Each row is a point. Two turns around zero, p and q, are shown by what they do to some points. Write where each new point lands after one turn and then the other. Backwards means that the second turn is done in reverse. Each puzzle has new turns, and all numbers are rounded.

Turn p:
[-0.03  0.01 -0.29] => [ 0.11  0.00 -0.27]
[ 0.00  0.04 -0.70] => [ 0.33  0.01 -0.62]
[ 0.05 -0.17  0.10] => [-0.01 -0.17  0.12]
[0.18 0.08 0.35] => [0.00 0.09 0.39]
[-0.09 -0.07  0.40] => [-0.27 -0.05  0.31]
[-0.11  0.12  0.14] => [-0.16  0.13  0.07]
Turn q:
[0.27 0.25 0.07] => [0.37 0.04 0.00]
[-0.05 -0.10  0.40] => [ 0.00 -0.26  0.32]
[-0.48 -0.33 -0.05] => [-0.58 -0.03  0.09]
[ 0.09  0.31 -0.15] => [ 0.22  0.27 -0.07]
[-0.10 -0.18  0.05] => [-0.17 -0.12  0.03]
[ 0.27  0.06 -0.32] => [ 0.17  0.10 -0.38]
Where do these land?
p, then q: [-0.19 -0.28  0.26] => [-0.35 -0.15  0.19]
p, then q: [-0.20 -0.02 -0.04] => [-0.16  0.12 -0.03]
q, then p: [ 0.26 -0.44 -0.14] => [ 0.08 -0.38 -0.37]
p, then q: [ 0.03  0.08 -0.23] => [ 0.10  0.10 -0.20]
q, then p: [0.36 0.32 0.13] => [0.43 0.01 0.26]
q, then p: [-0.27  0.34  0.03] => [-0.11  0.36  0.22]

Turn p:
[ 0.12  0.28 -0.12  0.10] => [ 0.14  0.24 -0.03  0.20]
[ 0.11 -0.08  0.17 -0.01] => [ 0.04 -0.18  0.10  0.05]
[-0.01 -0.72 -0.04  0.21] => [ 0.13 -0.53 -0.34 -0.40]
[ 0.12  0.30 -0.19 -0.23] => [0.10 0.37 0.21 0.01]
[-0.34  0.21  0.18 -0.07] => [-0.41  0.09  0.05  0.13]
Turn q:
[ 0.24 -0.11  0.01  0.27] => [ 0.16 -0.10  0.02  0.33]
[ 0.34  0.17 -0.29  0.27] => [0.35 0.27 0.13 0.31]
[-0.32 -0.26  0.20  0.14] => [-0.34 -0.20 -0.25  0.10]
[-0.28 -0.22 -0.27 -0.39] => [ 0.02  0.06 -0.41 -0.43]
[ 0.23  0.34  0.07 -0.40] => [ 0.16  0.04  0.41 -0.37]
[-0.01  0.27  0.22  0.05] => [-0.18  0.03  0.30  0.03]
[-0.20 -0.19  0.06  0.06] => [-0.17 -0.10 -0.21  0.04]
Where do these land?
p, then q backwards: [ 0.04 -0.29 -0.01  0.11] => [ 0.04 -0.25  0.04 -0.18]
p, then q: [-0.06  0.26 -0.19  0.07] => [-0.02  0.28  0.17  0.06]
p, then q: [ 0.05  0.43 -0.06 -0.14] => [-0.21  0.13  0.35  0.16]
p, then q: [ 0.07 -0.17 -0.09 -0.33] => [-0.01 -0.22  0.15 -0.29]
q, then p: [ 0.41 -0.16  0.45  0.30] => [ 0.10 -0.62 -0.29  0.04]
p, then q: [-0.52 -0.07 -0.11 -0.02] => [-0.21  0.31 -0.23 -0.31]
